Each row is a point. Two turns around zero, p and q, are shown by what they do to some points. Write where each new point lands after one turn and then the other. Backwards means that the second turn is done in reverse. Each puzzle has new turns, and all numbers are rounded.
In the rows, 128 means zero.

Turn p:
[114 104 123] -> [130 135 101]
[112 158  61] -> [138 198 153]
[159 105 167] -> [140  75 118]
[127 146 161] -> [102 104 141]
Turn q:
[158 116 171] -> [ 98 127 173]
[127 103  96] -> [165 110 127]
[108 191  99] -> [133 176  74]
[119 102 146] -> [116  99 138]
Where do these land?
q, then p backwards: [128 167 110] -> [104 111  96]
q, then p: [123 171 148] -> [ 99 163 143]
q, then p backwards: [166  88 105] -> [183 145 113]
p, then q: [ 95  87 149] -> [176 119  99]

Turn p:
[151 121  97  85] -> [174 160 131 143]
[123 137 113 157] -> [ 97 142 124 130]
[ 89 114 113 113] -> [136 122  85 143]
[ 92 200 140 147] -> [ 91 136  98  60]
[136 109  99 183] -> [ 78 145 139 166]
[152 106 189  95] -> [170  76 164 117]
[152 108 144 116] -> [148 114 154 138]
Turn q:
[170  74 157 129] -> [114 109  67 163]
[ 56 144 158 121] -> [100  89 192 120]
[ 94 145 183 129] -> [104 101 174 161]
[157 126 109 112] -> [157 136 105 124]
[128 116  80 132] -> [133 144 109  85]
[145 116 102 156] -> [117 159 102 114]
[145 174 106 116] -> [170 157 147 125]
Where do these land?
p, then q: [100 130 153 175] -> [100  91 135  90]
q, then p backwards: [121 161  87  83] -> [157 149 153  74]
q, then p: [153 128 158 176] -> [ 76 138 102 110]
p, then q: [122 100 126 111] -> [117 149 105 131]
p, then q: [119  91  70  94] -> [127 205 122 128]
q, then p backwards: [128 156 137  89] -> [152 105 147  98]
q, then p: [153 130 165 167] -> [ 73 133 109 116]

Turn p:
[121 131 118  88 118 117 138 114] -> [140 149 142 108 132 131 160 125]
[124 225 133 144 137 134 143 169] -> [148 167  76 121 172  73  84 118]
[116 134 129 122 127 104 118 114] -> [114 134 122 102 124 131 138 131]
[156 121 133 144 111 115 134 116] -> [140 128 114 131  95 145 122 127]
[131 111 139 130 132 145  82 114] -> [111 106 138 123 143 168 114 138]
[131 113 127 113 134 145 138 178] -> [144 129 161 154 138 102 116 150]
[134 110 105 107 152 121 118 107] -> [135 101 151 102 127 135 146 117]
[121 104 112 144 117 126 120 132] -> [120 106 124 140 119 131 141 148]
[121 106 162 151 138 134 144 124] -> [ 98 130 137 154 107 130 113 111]
[125 125 121 137 114 140 144 111] -> [131 128 115 146 124 136 146 115]
Turn q:
[109 113 118 131 144 103 134 146] -> [153 104 120 141 128 107 125 123]
[150 158 148 117 117 142 127 158] -> [117 148 169 124 123 118 128 155]
[129 168 165  95 124 122 138 125] -> [111 139 176 122 124 126  92 118]
[103 120  85 144 129 126 121 139] -> [140 128  95 136 144  98 149 121]
[142 147 143 148 120 133 107 102] -> [109 158 127 144 115 154 129 122]
[132  95 101 141 153 112 121 131] -> [167 111 103 135 128 134 148 125]
[120 116  96 104 147 128 125 134] -> [157 121 123 113 157 119 136 118]
[123 117 166 145 122 158 117 105] -> [ 88 121 125 146 133 165 127 137]
[114  96  87 119 119  98 127 148] -> [168 116  90 118 137  98 121 136]
[141 162 144 124 125 138 159 131] -> [105 132 164 111 107 119 130 121]
[144 117 154 140 108 148 131  89] -> [ 93 131 116 119 114 171 123 132]
Where do these land?
q, then p: [127 135 129 108 147 136 101 110] -> [126 119 129 126 145 135 107  96]
p, then q: [116 134 134 124 133  90  98 145] -> [145 126 143 129 156 100 103 140]
q, then p: [158 118 108 129 115 155 139 160] -> [150 158 152 134 121  92 129 139]
q, then p backwards: [108 130 130 126  98 141 104 156] -> [100 141 133 134 117 132 119 168]
p, then q: [112 143 114 135 140 147 153 108] -> [131 119 112 120 113 141 134  90]
p, then q: [156 101 111 143  93 106 135 143] -> [123 139 114 111 105 106 136 176]
q, then p: [162 153 131  96 142 144 147 101] -> [127 169 152 126 152 157 126 102]
p, then q: [ 95  99 146 128 147 104 143 122] -> [100 110 118 140 127 109  88 116]
p, then q: [118 141 147 164 137 129 135 107] -> [121 139  93 132 147 124 130 102]

Turn p:
[108 128  94 115 166  83 154 152 118] -> [ 83 179 135 115 129 156 127 116 155]
[128 120 108 130 113  88  85 142 159] -> [144 165 134 152 108 120  84 103 120]
[129 158 140 145 142  85 150 148 163] -> [116 138 178 136 130 171 115 104 119]
[143  84  88 158  81  96 113 155 134] -> [152 177 135 163 153  81 115  88 138]
[139 159 135 159 122  84 103 113 104] -> [148 157 177 144 102 125 135 157 124]
[158 141 170 127 146 217  57 130 120] -> [117  52  88 170  94  95 123 177  82]
[ 95 123 160 113 123 161 142 151 112] -> [106  84 124 107 148 116 111 143 151]
[176 143 138 100 155 140 169  87 102] -> [134 127 104 115 148 174 182 169 108]
[115  59 109 179 118 154 116 104 181] -> [142 122 115 110 125  67 137  52  86]
[ 94 109 150  87  86 127 146 110 103] -> [159 120 115  79 156 119 107 152 163]
[124 184 116  93 155 174 172 116 112] -> [109  87 101 119 116 185 171 147 163]
Turn q:
[121  99 129  94 159  74 188 157 101] -> [143 152 130 138 170 105  47 165 132]
[173 140 119 163  99 170 102 100 172] -> [132 107 114 102 123 129 217 117 129]
[101 157 111 109 123 148 191 151 107] -> [ 90 146  93 165 126 118 105 172 104]
[179 126  82  88 135 169  99 167 152] -> [ 96 124  96 142 160  80 164  89 178]
[118 161 117 137 166 127 118 104  74] -> [114 128 141 134 115 112 103  93  67]
[124 177 114 142 132  90 101  85 160] -> [134  74 184 141 123 123 156 129 102]
[135  99 164 156 142 115 146 158 106] -> [165 175 121 123 148 151 106 126 122]
[104 133  82 162  87 168 103 138  98] -> [ 90  99  76 133 118 175 140  96 110]
[ 96  92 141 147 151 136 124  92 113] -> [116 143 149  78 113 152 106 121 112]
[132 122 175 114  73 120 124  87 152] -> [169 107 132 107  73 132 147 162 154]
[124 101 175  96 142  92 113 168 174] -> [159 155 173 146 139 131 116 137 199]
Where do these land?
p, then q: [159 195 175 162 134 110 118 156 116] -> [163 199 112 129 114 186 139 118 130]
q, then p backwards: [115  70 103 167 125  98 120  81 134] -> [ 93 131 186 102 130 126 176 101 151]
q, then p: [116 173 101 123 139 163 127  96 192] -> [104 115 169  73 177 127 114 111 160]
q, then p: [181 101 150 177 117 122  94 142 115] -> [147 132  86 135 134 170 184 139 100]
q, then p: [ 84 156 149  98 146 166 111 127 156] -> [154  87 179 106 131 123 106 111 153]
p, then q: [124  82 154 140 121 121 179 147  92] -> [115 164 186 143 144 101  94 136 129]
q, then p: [130 193 158 115 102 157 115 130 107] -> [174 137 168 140 149 102 162 113 159]
p, then q: [104 101  86  82 160 161 153 130  64] -> [ 57  99 144 166 168 126 119 174 152]
q, then p: [124 110 105 106 106 117 125 136 172] -> [104 122 121 119 141 131 103  84 107]
q, then p: [124 117  86 181 128  68 133 144 114] -> [ 76 127  87 128 117  96 156 157  87]
p, then q: [147 111 141  57 131 124 131 117 146] -> [ 81 121 106 134 142 102 134  76 131]

Turn p:
[137 101 105 220 106 124  98 184 148 136 135] -> [146  86 138 168  93  92 208 136 116 141 170]
[137 115 193 162 133  96 138 101 122 101 128] -> [106 159 131 115  93  93 100 174 116 150 153]
[125 124 184  85 116 107 118 133 168 136 170] -> [165 147  73 138 136  97  92 153 146 149 104]
[105 160 106  90 101 128 199 122 122 107 111] -> [108 143 109 117 106 193 116 119  98 109  75]
[128  77 108 128 110 161  85 156 146 116  79] -> [145  80 158 143  99 110 145 122 178  81 127]
[121 162 141  92 113 159  72  72 108 124 145] -> [113 150 160 173 185 118  75 122 145 126 105]
[133 126 119 124 111 145  97 132 102 185 147] -> [122 103 120 145 173  91 134  91 119 125 126]
[149 136 111 121 177 199 142 137 137 101 148] -> [150  80 156 119 143 186 101 126 142 163 144]
[173 132 140 133 159  74 159 151  95 173  71] -> [139 154 133  42 108  95 144  89  85 110 146]
[133 171 126 115 166 169 179 123 188 153 100] -> [154 139 118 112  95 186 102  60 145 167 131]
[111 106 112 149 108  51 159  68  85 106 151] -> [ 58 178  98 125 138 133 141 182  87  91 155]
[133 120 105 139 127 111  93 128 121  89 138] -> [137 133 154 146 143 130 149 168 132 108 141]
[ 79 133 111 108 138 139 124 156 123 137 140] -> [121 114 117 123 152 143 158 123 154 141  90]
Turn q:
[ 88  82  76 102 130  91 122 164  62 105 149] -> [146  82  91 125  99 131  66 147 188 162 166]
[132 116  76 129  87 122 130 153 101  87 158] -> [149  95 110 138 103 164 144 144 187 151 138]
[ 90 108 125 119  83  94 112 123 116 121 161] -> [118 109  90 152  97 138 105 124 169  99 121]
[135 118 124  90 113 137 146 120  80 110 182] -> [136 114 163 161  95 145 111 113 174 129 164]
[138  97 118 154  99 137 122 105  90 133 106] -> [148 167 107 153 139 126 122 121 162 155 114]
[172 170 163  94 177 159  51 113 194 124 111] -> [ 66 153 179  93 158 190 123 136  49 117 102]
[141 145 156 177 130 134 171 146 154 134 122] -> [166 131 142 111 139  94 174 128 111 104 108]
[129  96 130 114 129  78 132 125  92  86 136] -> [122 115 128 101 123 124  94 117 196 129 133]
[132 125 159  89 149 163 121 138 196 146  81] -> [105 127 137 101 133 135 130  83  43 142 103]
[127 183 111 140 112 120 169  97 123 133 109] -> [111 150 116 135 137 101 187 128 137 120 166]
[ 85 115 122 185 154 150 155 108 141 137 123] -> [161 113 106 155 187  92 134 129 111 114 127]
[134 173 191 102 167 161  75 169 158 157  99] -> [123 164 152  81 115 158 106 136  28 103 126]
[161 135 112 169 135 117 158 102 156 190 128] -> [114 142 143 158 139  66 168 157 112 139  96]
Where do these land?
q, then p backwards: [134 142 105 149 130 119 118 182 107 119  76] -> [133 124 153 121 175  86 160 159 144 123 153]
q, then p: [208 124 100  97  91  78 124 115 129 142 121] -> [116 153  80 149  79 118 142  76 145 138  71]
q, then p: [201 137 128 134  54  97 149 143 161 175 122] -> [104 158 102 129  49 135 135  87  83 101  75]
p, then q: [ 97 161 176 145 150 132 119 118 104 132 133] -> [106 150 105 124 108  92 111 140  87 104 137]
q, then p: [ 75 125 119 135 170 116 105  97 148 130 157] -> [119 112 154 113 143 125 169 175 170 134 147]
q, then p: [213  92 116 138  66 123 114  92 132 160  94] -> [111 179 131 135  70 130 143  34 119 144 104]
q, then p: [159 106 135 164 144 140 165 193 122  96  96] -> [175 129 104  83 136 117  73  97 107  92 139]
p, then q: [ 76 120 119 108 174 171 134 122 117 170 159] -> [ 96  93 122 160 166  98 101 118  71 151 125]
p, then q: [114 124 112 159  77 135 149 173 102  96 109] -> [184 144  94 118 113 111 129  80 159 140 128]
q, then p: [ 70 115 166  77 151 107 127  93 125 120 137] -> [101 154 144 168 166 124 128 182 174 120 141]
p, then q: [101 160 143  96 146 169 111 125 134  98 138] -> [129 156 127 114 145 129 122 128  64 133  97]
q, then p: [ 93 131 111 120 162 142 137  72 176 136 134] -> [ 71 131 135  94 141 131 158 160 155 149 158]
p, then q backwards: [157 144 116 164 119 126 161 160  78  86 132] -> [150 165 123 111 162 157 115 172 175 149 143]
p, then q: [ 93 110 147 107 157 138  79 108 156 132 184] -> [111  86 133 113 148 105 135 180  75 133  93]
